Every row gives one point. To make a cloud, some directions were put in groups of two or more. Within a group, all points are equally far from the middle, so they leave a hole (a ring in 2 directions, a hollow ball in 3). The other directions are filled evenly. Then the cloud was stretched, turned, moved and blurred a little. How many holes are there, and how many directions does each take, smallest first?

Cloud, 15 rows:
[[ 0.33 -0.71]
 [-0.16 -0.39]
 [ 0.75 -2.49]
 [ 1.86 -1.93]
 [ 1.28 -2.27]
 [-0.64  1.82]
 [ 1.42  0.79]
 [-0.15  1.91]
 [ 2.64  1.98]
 [-1.21 -0.73]
 [ 0.94  2.91]
 [ 1.85  3.87]
 [ 0.31  2.78]
 [ 3.35  0.64]
 [ 1.17  2.61]]
Holes: 0

Cloud (19 x 3):
[[ 1.51  1.94 -0.18]
 [ 1.29  1.11 -1.44]
 [-1.06  0.08  0.82]
 [ 0.45  1.84  1.52]
 [-0.89 -2.06 -1.71]
 [ 1.53 -1.47 -4.19]
 [-1.09  1.32  0.24]
 [ 0.26 -0.80 -3.37]
 [ 1.66 -1.15 -2.71]
 [-1.89  2.07 -4.75]
 [-0.40  0.44  1.26]
 [ 2.18 -0.79  2.94]
 [ 0.60  2.20 -3.28]
 [ 0.85 -1.09 -0.50]
 [-2.12 -0.65 -2.68]
 [ 1.54 -1.53  2.07]
 [-1.25  0.29 -3.66]
 [ 1.10 -1.79 -0.83]
 [ 0.42 -1.00  2.77]]
Holes: 0

Cloud, 29 rows:
[[-0.59 -1.62 -1.27  2.18]
 [ 2.70 -0.75 -0.86  0.04]
 [ 0.47  2.37  1.69 -0.89]
 [-3.67  1.02  0.62  1.30]
 [ 0.91 -0.46  1.80 -1.81]
 [-2.81 -1.83  0.54  0.88]
 [-1.20  3.64 -0.49  2.24]
 [-0.47 -0.20  3.36  0.28]
 [-1.26 -1.53 -1.64  0.62]
 [-1.99 -0.50 -1.07 -0.47]
 [ 2.38 -2.38  1.76  2.22]
 [ 3.09 -1.05  2.31  2.39]
 [-2.87 -1.24 -0.83  0.47]
 [ 0.02 -1.05 -1.84  1.23]
 [-2.18 -0.09  2.49  1.18]
 [-1.88  1.39 -0.31 -0.87]
 [ 0.08 -3.47  1.05  1.57]
 [ 3.91  0.48  2.37  1.62]
 [ 1.96  1.87  3.27  1.15]
 [ 3.15 -0.05 -0.61  0.51]
 [ 3.40 -0.08  2.54  2.18]
 [-2.47 -0.61 -1.10 -0.13]
 [ 3.22  0.84 -0.43  0.93]
 [ 4.36 -0.10  1.82  1.27]
 [ 0.48  1.42  1.86 -1.37]
 [ 0.62  1.85  2.07 -1.14]
 [ 2.60 -2.78  1.63 -1.09]
 [-3.46 -0.25 -0.31  0.56]
 [ 4.14  0.21  0.69  0.68]]
Holes: 2 (2, 2)

Cloud, 53 rows:
[[-2.17 -1.43 -1.49 -0.84  2.35 -0.75]
 [ 0.55  1.60 -0.34 -1.29  3.29  1.21]
 [ 3.16 -0.91  0.10 -1.77 -1.22 -0.93]
 [ 1.12 -1.00 -4.21 -2.18  0.82  0.01]
 [ 0.80  1.89 -1.84  0.37 -1.92  0.70]
 [ 0.22  0.96 -2.89  1.44  1.82 -0.64]
 [ 3.26  1.81  0.89 -0.03  2.16 -1.02]
 [ 2.66  0.01  0.98 -2.85  1.87 -2.72]
 [ 0.26 -0.91 -2.14 -1.93  0.57 -4.07]
 [ 1.49 -0.31 -2.89  2.18  1.07 -0.81]
 [-0.97 -0.12 -1.15 -1.46 -0.17 -3.83]
 [ 1.90 -2.01  0.25 -2.30  2.93 -2.80]
 [ 1.39  0.32 -1.54 -2.00  4.20  1.17]
 [ 2.70 -1.75 -1.66 -3.08  3.63  1.42]
 [ 3.03  0.49 -1.87  2.05 -1.09  0.62]
 [ 0.17  1.84 -0.17  0.07  0.34  2.71]
 [ 2.76 -0.43 -1.60 -1.28 -2.28 -1.31]
 [-0.71 -0.75 -2.66  2.13  0.34  2.09]
 [-1.53 -0.62 -0.65  0.55  3.66  0.92]
 [ 2.43  1.41 -0.66 -0.90 -1.79 -1.61]
 [ 3.89 -0.61 -1.53  1.38  2.39  0.27]
 [-1.33  1.24 -1.50  1.47  2.01 -0.19]
 [-0.12 -2.42  0.22  0.48  1.89  2.71]
 [-0.05  0.44  1.54  1.24 -0.18 -2.42]
 [-1.54  0.35  0.04  0.14 -1.11 -3.11]
 [ 3.70 -1.17 -0.93 -1.68 -1.03 -0.79]
 [ 1.39 -0.94  1.19 -2.09  1.99 -3.30]
 [ 1.45 -1.45 -4.22 -2.00 -0.48 -1.67]
 [ 1.23  0.11  1.78 -2.98  1.46  0.72]
 [ 0.22  0.46 -0.27 -1.62 -1.54 -3.47]
 [ 2.83 -0.40 -0.65 -1.46 -2.01 -1.42]
 [ 0.77 -0.67 -0.71  1.24  1.90 -2.62]
 [ 2.45 -0.24  1.41  1.91  1.20  2.76]
 [ 1.80 -0.20 -3.94 -2.04  0.91 -2.40]
 [-0.48 -0.50  2.09 -2.79  1.64  0.03]
 [ 2.76  0.00  0.70 -2.86  1.94 -2.91]
 [ 1.92  0.54  0.31 -2.18 -0.23 -3.37]
 [ 0.38 -0.13 -2.58 -2.99  2.62 -0.52]
 [ 1.12 -0.68 -2.54 -2.96  3.35  0.53]
 [-1.94 -1.27 -1.50  0.92 -1.83  0.81]
 [ 1.40  0.34 -0.82 -0.52  4.82  1.88]
 [ 3.28 -2.92 -0.87 -2.70  2.22 -0.91]
 [-0.13  0.78  1.30  1.59  1.10  3.73]
 [ 3.80  0.76 -1.14 -0.21  2.95 -1.59]
 [-0.43 -0.02 -2.38 -2.99  1.57 -1.76]
 [ 1.40  2.51 -1.33  0.07 -0.09 -1.72]
 [ 0.51 -0.42  2.73  0.09  0.25 -1.43]
 [ 1.25  0.45 -3.99 -0.47  1.82 -0.01]
 [-1.78 -1.57 -1.58  1.16 -0.62  1.75]
 [ 0.59  0.46 -1.96  1.08  0.13  3.51]
 [ 4.66 -1.73 -1.34 -2.13  1.58  0.11]
 [-2.12 -0.34  2.21 -0.70  1.27  0.78]
 [ 1.52 -1.38  1.38 -0.79 -1.14 -1.14]]
Holes: 3 (2, 2, 2)
